Every row gives one point. Examples show where two turns around zero, p and q, send a point. Write where each new point lands after one turn and then the other. Backwards means that the second turn is done in reverse. Each puzzle has new turns, and all numbers are rounded.

Turn p:
[ 36 -19] -> [ 39 -11]
[ 12 -25] -> [ 17 -22]
[-37  35] -> [-44  26]
[-29   2] -> [-29  -4]
[19  7] -> [17 11]
Turn q:
[  2 -46] -> [ -1 -46]
[ 9 36] -> [11 35]
[-12  10] -> [-11  11]
Where do these land?
q, then p: [42 25] -> [38 31]
p, then q backwards: [-42   0] -> [-40 -12]
p, then q: [-22 -10] -> [-20 -13]
p, then q: [ -9 -21] -> [ -6 -22]
p, then q: [32  6] -> [31 11]

Turn p:
[ 39   2  10 -21] -> [ 37  13  -8 -22]
[ 1 -7 34 12] -> [ 12 -12  32  -4]
[-6 14 -5  7] -> [-5  8  1 15]
[ -7   0 -14 -19] -> [-13  10 -15 -10]
[-27  -9 -25  21] -> [-30 -19 -10  22]
Turn q:
[ -3  -4 -17 -17] -> [ 13  -1 -12 -17]
[20 13 20 13] -> [-3  8 27 19]
[43 -2  4  9] -> [27 -1 25 24]
[-32   9  25 -13] -> [-36  -2   6 -23]
[ -6  10 -18  -5] -> [  6  14 -13  -9]
[-22 -26 -14  12] -> [ -7 -18 -33   6]
Where do these land?
p, then q backwards: [ 19  40 -48   2] -> [ -6  12 -46  44]
p, then q: [ -6 -30   3 -10] -> [  4 -21  -7 -23]
p, then q: [-8  7 23  4] -> [-15  -5  20   1]
p, then q: [ 22  -3 -17  -6] -> [26  8 -9  1]
p, then q: [-12  -9  -1  11] -> [-10 -13  -8   3]
q, then p: [-10   9  10 -11] -> [-11  11   7 -11]
p, then q backwards: [ -5 -14  31   9] -> [ 17  -7  25 -18]

Turn p:
[ 4 26 22 13 19 -1 18 18] -> [ 6 25  4 22 18 23  9 16]
[-23  18  -7 -17  -5 -14 -24 -35] -> [  4  21  19 -37  -3 -20  -1 -26]
[ -8  27   2 -25 -31  -6   2  21] -> [ -1  16   7 -22 -31  19  23  15]
[-6 -7  1 24 14 23 -3 24] -> [-27   4 -10  23   9   3 -15  16]
[ 37 -26   9  27   1  -9 -18 -15] -> [ 22 -28  11  24   0  -3 -37 -11]
[ 18  -5   3  13 -27  18  33   7] -> [ -7 -20  -9  28 -17  26  19  -9]
[ -6 -20  15 -27   7   4   6 -15] -> [  0 -23   3 -23  22   2  10  -4]
[  3 -36  -9  24   6 -32 -16 -23] -> [ 17 -23  18  14   4 -44 -20 -10]
[-18  24 -36 -31  15  17   2  19] -> [-14  30 -42 -29  -3  -5  13  13]
Turn q:
[-15   7 -31 -22 -32  22 -17 -34] -> [-39  16 -35 -15 -33  10 -12  -9]
[ -6   6  23  -1 -18  28 -24  22] -> [  1  -6  17   7 -27  31 -15  23]
[ 16  -6  -4  31 -27  19  27 -23] -> [  9 -15 -14  25 -31 -18  -5 -34]
[ -2  -1  17 -18  26  -4 -22  25] -> [  9   1  22 -20  19  20   2  26]
[-22  -2  -5  -7  10 -21  -9  30] -> [-16   0  10   5  28   9  13  26]
[  5 -34   5   4  21  15  18  10] -> [ 10 -27  18  -8   3   6  26 -19]
[ 2 17 -9 -9 23  5 19 -3] -> [ 12  21  -5  -3  15  10  10 -19]
[  2   8  23  29  11 -32  16 -21] -> [ 13   6  18  14  20 -40 -19 -14]
[  7   8  16 -33  12  -9  23   4] -> [ 17  30  14 -12   2  -6  25   3]
[ 14  -4 -34  26 -25 -25 -30 -10] -> [-14 -25 -44   7   6 -23 -25  17]
Where do these land?
p, then q backwards: [-13  15   6 -22 -10   4  -7   7] -> [ -6  -5   3 -30   4   7  -9  -2]
p, then q: [ -7   2  24  24  32 -12   6   9] -> [ 26  -7  19  11  31  12 -15  -2]
p, then q: [-13   8 -10  -4  -1 -23   6 -18] -> [ 14  20  -1   0   2 -25   4  -1]
p, then q: [ 13  -6 -10 -29  11  -7  -1   6] -> [  8  -3 -19 -15   2   5  24  10]
q, then p: [ 48 -11  19  -5 -24  31  16  -8] -> [ 23 -35   2   4 -46  18   6 -19]
p, then q: [-23 -15  -7 -17  -2  -4  13  13] -> [-9  5  8  9 10 -6 32  3]
p, then q: [-12  14 -21   5  10 -33  10  29] -> [ 20  11 -13  37  15  -8  12  21]
q, then p backwards: [-38  17 -14  40  21  29 -20 -21] -> [ 18  -2  22  27   6  53 -23 -27]
q, then p backwards: [ 44 -24  12   8 -37  15 -23 -17] -> [ 29 -28 -34 -16 -32 -16 -25  12]

Turn p:
[  1   1 -12 -11   4  -4  -6  15 -17  -2  -2] -> [ -6 -10 -14 -13  -3  -8  -3  13 -10   1  -2]
[ -7 -12 -13 -13   5   6 -12 -19  -1   9  -5] -> [-14 -14  -3 -10   8  15  -8  -9   8  14   1]
[  0   0  -2 -13   2  40   3  -3  -7 -25  -2] -> [-11 -20   5  -5   3  21  24   1  -7 -19 -21]
[  3  -6  13 -12  -8 -12  14   5   9  11  21] -> [ 15   7  12  -9   3 -15  17   0   6  11  16]
[ -7  12   9  -7   2 -13   3  -2  -7   3 -11] -> [ -6  11   2  -3   3 -12  -6  -5 -12   9  -8]
[ -9   0 -11  18   8  17  -1  15  16   0  -9] -> [ -6   5 -13  12 -15   8   2   6  22 -11 -12]
[  3   4  13  20   4 -10 -12  10  41  -4  18] -> [ 18  25   2   6   8  -7  -5   0  33 -25  13]
[ -9   4  -3   7   6   0  -3  -7 -12   2   7] -> [-14   5   0   2   0   7  -3   4  -7   1  10]
[ -6  -6 -10  13  -9 -11  12  10   1 -17  -8] -> [ -3  -9  -6  17 -16 -18   0  -6  -1 -10   2]
[ -9   8 -19   4 -16   6 -10  10  -1   3  -4] -> [ -4  -1 -11 -12 -25   5  -7  -4   1  -7  -1]
[  9 -10  48   7  -3 -17  -3  -8  -4   9   3] -> [ 18  13  41   9  16 -11 -14   9  -4  11   3]
[ 31   6 -13 -13   5  -3  13 -28 -19  11  -7] -> [ 13 -11 -15   4  17  16   1 -10 -30  27   2]
Turn q:
[  1   6  -7 -11  -4  -5  12 -16  12   5 -10] -> [  3  -1   6  -4  -2  -6  17 -15   6   0 -17]
[ 24  -8  10  26  -4   7   4  17   3   0 -10] -> [ 20   0   0  17  -5  20  -7  16 -16 -15  -5]
[ 11 -20  12  -8  -8   3 -15  -5 -17 -21  10] -> [  7 -11  -9 -18 -11  -3 -18  -6 -17  -6  23]
[-18  20   0  15  -2  10  11  -5   3  22 -16] -> [ -7  19  18  17  16   1   8  -2  -5  12 -20]
[-11   5  -6   9   9   7  12 -15  21   8   3] -> [-16  -4   9  13  12   6  13 -13   6  -6 -11]
[ -8  -5  -6 -11   0 -16   0  -1 -15 -25  12] -> [ -5   1 -17 -15  -4 -21   3   0   2  -8  20]
[-18  13 -15  -3  -7   2   8  -6  13   8  -9] -> [-16  12   9   6  -2  -7  12  -8   8   4 -19]
[-18   0 -24 -18   5  -5 -20  -9   0 -11   2] -> [-24   1 -16 -16  -4 -18 -10 -11  15   3  -5]
[-16  20  -3 -12  -9   0   1  -1  18   3   7] -> [-13  11  18   0  -7  -5   7  -9  21   3  -1]
[ 12 -16  24  11   7   9  10  26  -2  16 -11] -> [ 14 -12  11   7   3  22   0  32 -18   5  -2]
[ 19  10  18  11  16  13   4  18  -7   6 -11] -> [19  8  5 -1 16 27 -5 20 -5  0 -2]
[ 14 -11  -7  -6  -4  -2  -4   3 -16   0  19] -> [  7  -7 -20  -1 -11   3  -2  -3  -2  10  18]
[  8 -13   4  -3   0 -24 -22  -5 -12 -11  13] -> [ 12 -16 -15  -4  -3 -20 -19  -2   5  -3  18]
Where do these land?
p, then q: [ 12  -1  22  25  -1  -4   9   5  -4  -6 -27] -> [ 24  12   0  17   9  -4 -23  11 -14 -12 -10]
p, then q: [ -1 -10  -7 -21 -12 -13  -9  -4  21   6  -5] -> [  5 -26   2  -7  -5  -5   1 -18  15   2 -11]
q, then p backwards: [-10   5 -13 -15 -10  -2  -1   2   8   3  14] -> [-23  -7  -8   1  -5   0   9   3   8   9   0]
p, then q: [  6  20  -9   0  -4  -2  23  -7  -3   7 -21] -> [ 10  15 -12  11   8  -6   5 -16 -13  14 -16]
p, then q: [  7  -2 -15  -7 -11  -1   6   4 -24   6   3] -> [  2  -3 -13   1 -14  -3   5   3 -12  22   9]
p, then q: [ -1  10   3  19   2  18 -23   2 -13   9  21] -> [-13  22   9 -12 -12  21 -12   7   1   1  19]
p, then q: [ -3   6   7 -12  26 -13 -13   2   2   6   8] -> [-9  1 -3 -8 13  1  0 13 28  6 -2]
p, then q: [ -3 -13 -10   5 -11  19   2  15   4   1 -20] -> [  0  -3   8   6 -24  -3  -1   1 -17  -7 -20]
q, then p backwards: [-21  -8  15  -5 -10   1   4 -14 -14  -8   6] -> [-10   2   5 -13  -9 -21   7  -8 -16  -7  12]
q, then p: [ 21  -9  25   9  12   2  22   3  18  15 -13] -> [ 15 -17  12  24   5   4  14  24   0   0 -24]
p, then q: [-12  -5  15  -6  -2  -7  -8   7  -1 -15  22] -> [  0  -7   9 -13   2 -10   6  11  11 -12  22]
q, then p backwards: [ 13  20   4  -8  14   0  -4 -15  -6 -17  -1] -> [  8  13   1 -13  -2  -5 -16  -7  24  -1  10]
p, then q: [ -8 -12 -36  18   7   3  -8  -1  11  -6  14] -> [-34  -5  -9  15 -19   6   1 -13   4 -15   7]
